Each row is a point. The points of each table are mixes of a few directions, plus a little noise. How many directions does each table use, and how many do they share? Where both have some left over, give the other angles between the two spaces (their principal angles), to ten degrees, smallest first.

First, 7 rows:
[[-17  -6 -24]
 [ 12   7  22]
 [-28 -18 -53]
 [-35 -21 -66]
 [-30 -18 -56]
 [ 56  33 103]
 [ 40  24  74]]
Second (4 x 3):
[[ 37 -20   3]
 [-83  -8  15]
 [-11  77 -29]
 [ 56 -47  11]]
Directions: first 1, second 2, shared 0; angles 70

First, 9 rows:
[[  7 -12   6 -89  23  39]
 [ -3  45  11 -76  19  -2]
 [  7  -5   9 -98  25  35]
 [-15  57  -8 104 -28 -71]
 [  3 -50  -8  46  -8  16]
 [  3  -5   3 -30   8  15]
 [  7 -48   0 -14   5  35]
 [  4 -57 -10  66 -14  14]
 [-17  76  -3  93 -27 -80]]
Second:
[[ -16   41   10 -121   14   15]
 [ -58    9   -6 -106  -28   29]
 [ -44   66   -6    2  -32  -44]
 [  17  -44   -2   25    5   19]
 [   3   36    3   23    1  -30]
 [  17  -12    3    9   11    5]
 [  91  -74    8  109   49   13]
 [ -38   46   -7   16  -32  -36]
 [  32  -66   -2   44   13   28]]
Directions: first 2, second 3, shared 2

First, 9 rows:
[[-11   6   3  -4  -1  -6  -1   5  -3]
 [ 57 -26 -21  25   5  41   5 -37  35]
 [ 67 -39  -9  25  14  26   2  -7 -11]
 [ 32 -34  21   6  21 -26  -5  57 -94]
 [-58  35   7 -21 -13 -20  -2   3  15]
 [ 26 -20   5   8  10  -3  -1  17 -34]
 [-73  40  14 -29 -13 -35  -3  18  -3]
 [-47  33  -2 -16 -15  -5   1 -17  40]
 [  7   6 -17   7  -8  27   4 -39  56]]
Second (10 x 9):
[[ 25  17 -20 -29 -20 -11 -43 -11 -10]
 [ -9  -6   7   9   7   4  14   4   3]
 [ 33  22 -26 -37 -26 -14 -55 -14 -13]
 [ 15  11 -12 -17 -12  -7 -26  -7  -6]
 [-13  -9  10  14  10   6  21   6   5]
 [-33 -23  26  38  26  14  56  15  13]
 [ 23  16 -18 -27 -19 -10 -40 -11  -9]
 [-72 -49  57  82  57  31 121  33  29]
 [  9   6  -7 -10  -7  -4 -15  -4  -4]
 [ 20  14 -16 -22 -16  -9 -34  -9  -8]]
Directions: first 2, second 1, shared 0; angles 90

First:
[[-32  12 -33 -14  63  11 -22 -16   8  -7 -34 -29]
 [-35  -7 -31  24   7   9 -23   2  14  19 -26 -13]
 [ 62 -23 -23   5  -9 -30  43  61 -57  -8   6  28]
 [-40  33  61 -28   1  25 -31 -77  58 -10  21 -18]
 [-12   0 -37  -2  41   2  -9  11  -6  -1 -29 -14]
 [121 -41  -7  15 -63 -56  85 105 -93  -7  39  65]
 [ 15   6  81  -1 -83   1  10 -30  22   2  61  25]
 [-23  22 -27 -41  92  11 -19 -26   5 -26 -36 -35]
 [-59  -2  16  42 -51  26 -37 -31  48  37   2  -5]]
Second, 11 rows:
[[ -22  -35   -2  -36  -59  -27   38   -5   83   42  -40   23]
 [  47   21  -57   43   87   36  -51   28 -117  -47    2   -3]
 [  17  -15  -58   24   62   16  -19   18  -94  -12   -2  -44]
 [ -55   -3    2  -28  -18  -17   13  -14  101   29  -47    6]
 [  25   28   34   -8    3  -21   22   22    3  -27   23   23]
 [ -16  -27   30   -5  -76    8    1  -38   41   34   12   10]
 [ -60   31   28   -3   -7   12  -29  -38   90    9  -19    8]
 [  65   14   50   -6   22  -46   67   55  -86  -45   78  -28]
 [  -6    2   -8   -9  -38   11  -19  -15   63   15  -39   61]
 [  -1  -19   13   -2  -41    4    3  -18    8   17   12    2]
 [   8    1  -34   31   64   20  -28    9  -93  -19   19  -56]]
Directions: first 3, second 5, shared 2; angles 50

First:
[[  43   35  -33   25  -62   43    2   -2   10   -9   21  -15  -16   44
   -38    2   79   -1]
 [  21  -23  -12    0   42   13   -8  -24   23   18   20    3  -38  -33
    14    0   40  -64]
 [   8  -57    2  -15  106   -8  -17  -38   27   33   20   15  -50  -80
    47   -2   13 -102]
 [ -44   34   25   -6  -62  -27   15   41  -38  -27  -40   -4   67   49
   -18    2  -80  111]
 [  12  -50   -3  -11   91   -1  -14  -34   27   29   22   12  -50  -68
    38   -2   22  -95]
 [ -56    3   37  -19  -10  -46   11   31  -33  -14  -41    5   58   10
     7    0 -104   82]
 [ -21   28   11    2  -51  -11   10   26  -24  -19  -24   -6   42   38
   -18    0  -39   72]
 [  36   30  -28   21  -51   37    1   -3    9  -10   18  -13  -15   38
   -32    2   66   -2]]
Second (10 x 18):
[[ -20   -2    3   32  -15   55   17  -33   38    0   15   57  -38  -27
   -58  -19   59  -51]
 [   0    0    0    0    2   -3   -1    2   -1    2    0   -5    1    1
     2    0   -4    3]
 [   9    0    1  -12    4  -18   -6    7  -11    1   -3  -17   14   10
    21    6  -21   19]
 [  12    1   -1  -18    8  -27   -8   18  -21    0   -8  -29   22   11
    32   11  -31   25]
 [  -6   -1   -2    9   -5   17    4  -12   13    1    6   21  -12   -7
   -23   -7   19  -18]
 [  41    6   -1  -60   30 -101  -30   60  -71    1  -29 -103   68   49
   109   30 -110   94]
 [ -17    0    0   29  -15   51   14  -27   33   -2   13   51  -33  -22
   -53  -15   51  -44]
 [ -46   -2    1   66  -34  109   31  -65   77    0   35  116  -79  -52
  -120  -38  121 -105]
 [  27    2   -1  -41   19  -71  -20   41  -50    0  -19  -72   49   34
    78   21  -74   66]
 [   7   -1    1   -7    6  -12   -3    6   -8    2   -3  -11    8    6
    11    5  -13    9]]
Directions: first 2, second 1, shared 0; angles 50

First:
[[ -5 -27 -65 -14 -86  23  -4  21   0  33 -25   2 -10  41 -43   4  39  -1
  -33 -11 -46  29  -9   5]
 [ 14  -9 -43  43 -13 -26  -9 -14  15 -18 -19 -14  12   3  48  23  12  20
  -19 -11   4  21 -27  26]
 [-49   9  41  -3   9  23  17 -22   8 -11  41 -23 -26  22  17  15 -55  20
   41  58  31  34 -10 -18]
 [ 22  36  56 -28  60  47   2 -14 -28   6  30  -5   5 -40 -13 -10 -15  57
  -32  23  17  -9  41 -10]
 [  4  24  35  21  11 -41   1 -16 -16 -19   0 -28  21   1  46  15 -21  11
    0  11  25  38  -5   9]
 [  9 -18 -55  -7   3   8  -2  15   4  -8 -18  24 -10 -10  -8  -1  37 -24
    8 -44 -39 -52   4  -6]
 [  2 -37  -1 -11 -31  12 -14  27  34  44  -6  44  -6   8 -72 -44  14 -34
   -3   4  10 -21 -10  16]
 [  3  21  54  -3  33 -28   3  -3 -14  -6   7  -3  14 -16  10  -9 -20 -18
   18   2  22  -5  10  -4]
 [ -2   4 -18  -2  15 -19   5   6 -10 -19 -11   5  -1  -7  16   8  11 -31
   25 -33 -25 -36   7 -15]]
Second, 11 rows:
[[-29  22 -46  -4  26  24   3   5 -14   6  11   5   9   3 -26  -4 -36 -30
  -20  23  -8 -21  -6 -20]
 [ -1  11 -17   2  50   1  -4  11   6  -3   7  -9   8 -36  24   5 -14  35
   -3  11  -5  -2 -16 -11]
 [ -4  24 -20  24  -3   4  -9 -11 -18 -17 -14 -19  14  -3 -13  -1 -17 -26
  -51  -1  18   4  -3  16]
 [ 29 -75  97 -49 -53 -36  11  34  50  32   1  18 -44   6  25  -4  77  61
  121 -30 -32  27   8  -7]
 [-25  13 -34 -10  16  19   3   9  -9   8   9   8   3   6 -24  -5 -26 -25
   -9  19  -9 -17  -5 -21]
 [-42   6 -31 -27  16  11  -9  61   3  21 -11 -21  -8 -33 -41 -13 -21 -13
   -1  13 -27   2 -34 -35]
 [-28  16 -25   0  -8   7 -13  30 -10   1 -21 -26   1 -14 -40  -9 -18 -33
  -34   3  -2   6 -21  -7]
 [-20   3 -14  -9 -21  12   2   5 -11   8  -2   6  -4  21 -36  -8 -10 -40
   -7   6  -6  -9   3  -8]
 [ 47   1  26  37  -1 -14   5 -65  -4 -28   9  13  14  19  53  14  16  23
  -11 -12  33   1  30  38]
 [ 63 -28  67  23 -27 -30   8 -55  15 -20   5  16  -3  21  65  16  51  49
   30 -28  27  15  35  42]
 [ 11   8  -3  15   4   1   2 -25  -6 -11   5   5   8   9  13   6  -4  -2
  -14   1  13  -4  11  11]]
Directions: first 6, second 4, shared 1; angles 40, 80, 90

First, 11 rows:
[[  0   7   6  -3   0  -8   3  -4   2   5  -8  -5  -1   0  -5  -4  -2   0
   -5   1   6  -1   4  -4  -7  -6  11  -4   2  -3  -6   3]
 [  0   0   0  -1   0   0   0  -1   0   0   0   0   0   0  -1   0   0   0
    0   0   0   0   0   0   0   0   1   0   0   0   0   0]
 [  1 -19 -12   9   1  18  -9  10  -5 -15  21  15   2  -1  14   9   6  -1
   13  -1 -17   3  -9  10  16  15 -29   9  -5   8  16  -8]
 [  0  -4  -3   1   0   3  -2   2  -1  -3   4   3   1   0   2   2   0   0
    3   0  -3   0  -2   2   4   2  -5   2  -1   1   3  -1]
 [  2 -26 -18  13   1  28 -12  14  -8 -22  31  22   4  -2  21  14   8  -1
   18  -2 -25   5 -14  15  24  21 -43  14  -6  11  23 -12]
 [ -6  76  50 -35  -2 -78  34 -41  22  62 -88 -60 -10   5 -59 -39 -21   2
  -53   4  70 -13  39 -41 -67 -61 121 -39  19 -32 -63  34]
 [  1 -23 -15  11   1  24 -11  13  -7 -19  27  19   3  -1  17  12   7  -1
   16  -2 -22   4 -12  12  21  19 -38  12  -6  10  20 -10]
 [ -2  26  17 -12  -1 -26  11 -13   8  21 -30 -20  -4   2 -20 -13  -8   1
  -18   1  23  -4  13 -14 -23 -20  41 -13   7 -11 -21  12]
 [  2 -22 -15  10   0  22 -10  11  -6 -19  25  18   3  -2  16  11   6  -1
   15  -1 -20   3 -12  11  19  17 -35  11  -6   9  18 -10]
 [  1 -11  -7   5   0  11  -5   6  -3  -9  12   9   2  -1   9   5   3   0
    8   0 -10   1  -6   6   9   8 -17   5  -3   5   9  -5]
 [  0  -4  -3   2   0   4  -2   2  -2  -4   5   3   0  -1   4   2   1   1
    3   0  -5   1  -2   3   4   3  -7   2  -1   2   4  -2]]
Second, 9 rows:
[[  0   4   3  -3  -1  -2   3   1   1   2  -3  -9   1   0  -1  -1   0   2
    0   1   1  -1   3  -1  -1  -5   6  -4   2   1  -2   1]
 [  2   6   3  -4  -2  -3   5   1   2   2  -2 -11   1   1  -3  -1   0   4
    0   1   2  -3   4  -1  -2  -4   7  -4   3   1  -3   4]
 [ -4 -46 -28  31   4  25 -34 -14 -17 -18  25  86  -9  -6  17   9  -6 -20
   -2  -7  -7  18 -22   7  10  44 -56  39 -20  -4  19 -27]
 [  2  25  14 -16  -2 -13  17   8  10   9 -14 -45   5   3  -9  -4   2   8
    1   2   4 -10  11  -3  -7 -22  30 -21  12   2 -10  14]
 [  3  29  17 -20  -4 -15  21   9  10  11 -17 -55   6   3 -11  -5   3  11
    1   5   6 -12  12  -5  -5 -26  36 -26  12   3 -12  18]
 [  5  34  21 -24  -3 -18  26  10  14  14 -19 -66   6   4 -13  -6   4  14
    1   5   5 -14  16  -4  -8 -32  43 -29  16   5 -14  19]
 [  3  27  16 -17  -2 -13  19   8  10  10 -15 -52   5   4 -10  -5   3  13
    2   4   5 -11  12  -5  -5 -25  34 -23  12   4 -12  16]
 [ -4 -39 -24  26   5  21 -29 -12 -14 -14  22  75  -8  -4  14   7  -5 -17
   -1  -6  -6  17 -19   6   8  35 -47  34 -18  -4  15 -22]
 [ -4 -41 -25  27   4  22 -29 -13 -14 -16  22  76  -7  -3  14   8  -4 -18
    0  -6  -7  16 -19   7  10  37 -48  34 -18  -4  18 -23]]
Directions: first 1, second 1, shared 0; angles 40

First (9 x 32):
[[  43  -42   -4   17   24   -1  -33   39   66   22   -4    1    2  -19
    21   37   -3   28   33  -46  -25    6  -38  -12    3  -33   49  -56
   -95   38   18   19]
 [  44    2  -16   -7    4   17   11    8  -14    4   -8    5   30  -15
    30   -4    3  -19  -16   -2   21    7   18  -27    7   29    9   49
    38   -4   -1  -14]
 [  21  -45    6   20   25  -13  -43   37   77   20   -1   -3  -15  -13
     5   41   -5   42   44  -47  -41    3  -49    3   -3  -49   47  -90
  -121   44   20   30]
 [  15   -6   -4    4    4    2   -4    9    9    5   -1    1    5   -6
     9    6    0    1    4   -8   -2    4   -5   -6    0    0   11    0
   -10    6    2    1]
 [ -65   35   15  -11  -26   -8   22  -38  -50  -22    8   -2  -22   27
   -37  -31    2  -14  -19   41   10  -12   24   24   -8   11  -47   20
    60  -30  -15   -9]
 [   1   22   -5  -11   -9   10   22  -17  -41   -9   -3    1   13    2
     6  -20    3  -24  -22   21   23    0   28   -7    5   28  -19   52
    66  -22  -10  -17]
 [ -87   38   19  -10  -29  -14   21  -46  -50  -24   12   -4  -33   33
   -49  -31    1  -11  -15   48    4  -14   18   35  -11    2  -54    8
    55  -33  -16   -6]
 [ -17  -11    7    6    2  -10  -13    4   22    4    3   -2  -19    4
   -12   11   -3   18   15  -11  -19   -4  -19   14   -5  -24    4  -42
   -43   11    3   12]
 [  46    6  -18   -8    3   20   15    5  -25    1  -10    3   33  -16
    31   -9    4  -24  -19    4   26    8   25  -27    8   33    5   62
    52  -10   -2  -19]]
Second (10 x 32):
[[ 29 -27   6 -18  22 -26  30 -18  -4 -16  16  28  25 -25  23 -34 -10 -22
   34 -32  33 -33 -24 -15   5  -3 -20  27  11  -8 -47 -12]
 [-12  -2   5   0   0  -7  -1  -4   4  -2   4   1  -8   3  -7  -1  -2   4
    6  -2  -4  -5  -7   7  -2  -8  -4 -13 -10   1  -3   3]
 [ 73  -6 -21 -12  13  17  23   7 -20   1  -8  13  51 -29  49 -14   1 -33
  -12 -12  39   3  18 -40  12  39   8  77  56  -8 -13 -22]
 [ 68  41 -46  13 -19  78 -18  45 -27  33 -44 -32  38   0  38  41  22 -13
  -85  41   1  68  74 -38  10  69  50  77  71   2  70 -14]
 [-69   7  19  13 -13 -14 -23  -5  19   0   5 -14 -47  28 -45  15   0  31
    8  13 -38   0 -14  37 -12 -34  -5 -71 -51   8  15  20]
 [-44   6  11   9  -9  -7 -16  -2  12   1   3 -10 -31  19 -30  11   1  21
    3  10 -25   2  -8  24  -7 -21  -3 -46 -33   5  12  14]
 [-71 -15  32   2   2 -45  -4 -25  23 -15  24   8 -44  16 -43 -11 -11  24
   45 -12 -22 -32 -43  39 -11 -52 -27 -76 -63   3 -24  19]
 [-12  11  -2   7  -9  11 -12   8   2   7  -7 -12 -10  10  -9  14   5   9
  -14  13 -14  14  10   6  -2   1   8 -11  -5   4  20   5]
 [-30   5   7   7  -7  -3 -12  -1   8   1   1  -8 -22  14 -21   9   1  15
    0   8 -18   3  -3  17  -5 -14   0 -31 -22   4  10   9]
 [ 67 -21 -11 -20  22  -5  34  -6 -16 -10   5  26  49 -35  47 -31  -6 -36
   14 -28  47 -19  -3 -37  12  24  -7  68  44 -11 -39 -22]]
Directions: first 2, second 2, shared 1; angles 90
